Each point is reached from the start by the listed moves, each made once or not at all, plus a little noise. Say if it took an odd or an even number of moves. Then give how often each move was made.

Moves:
(1): 0.32; 0.03; 0.08; 0.00
(2): -0.02; 0.45; -0.06; 0.06
(3): -0.08; 0.04; 0.40; 0.09
Start: -0.29; 0.09; 0.32; 0.04
Points:
-0.07; 0.61; 0.73; 0.19 => odd (1, 1, 1)
-0.40; 0.58; 0.66; 0.19 => even (0, 1, 1)
0.03; 0.11; 0.39; 0.03 => odd (1, 0, 0)
-0.30; 0.08; 0.32; 0.04 => even (0, 0, 0)

Moves:
(1): 0.42; -0.09; 0.01; 0.18; 0.03; 0.03; -0.09; 0.11
(2): 0.20; 0.51; 0.00; -0.03; 0.11; -0.05; -0.02; -0.10
(3): 0.02; -0.02; 0.67; -0.04; 0.12; 0.07; 0.13; -0.01
(4): -0.14; 0.05; 0.00; 0.40; -0.04; -0.09; -0.05; -0.09
(5): -0.09; -0.12; -0.07; 0.09; 0.61; -0.10; 0.02; 0.13
(6): 0.03; 0.02; -0.09; 0.08; 0.07; 0.45; 0.04; -0.04
(7): 0.03; -0.07; -0.07; 0.12; -0.07; -0.06; 0.60; 0.03
(8): -0.08; 0.11; 0.06; 0.00; -0.13; 0.10; 0.00; 0.50
Start: -0.01; -0.26; 0.04; -0.27; 0.10; 0.10; 0.32; -0.06
Points:
0.58; 0.22; -0.04; 0.08; 0.13; 0.59; 0.85; 0.42 => odd (1, 1, 0, 0, 0, 1, 1, 1)
0.29; -0.36; 0.61; 0.02; 0.80; 0.66; 0.40; 0.63 => odd (1, 0, 1, 0, 1, 1, 0, 1)
-0.01; -0.29; 0.72; -0.33; 0.22; 0.17; 0.45; -0.06 => odd (0, 0, 1, 0, 0, 0, 0, 0)
0.44; 0.24; 0.72; 0.36; 0.12; 0.09; 0.89; 0.35 => even (1, 1, 1, 1, 0, 0, 1, 1)
0.09; 0.14; -0.02; -0.21; 0.82; -0.05; 0.32; -0.03 => even (0, 1, 0, 0, 1, 0, 0, 0)
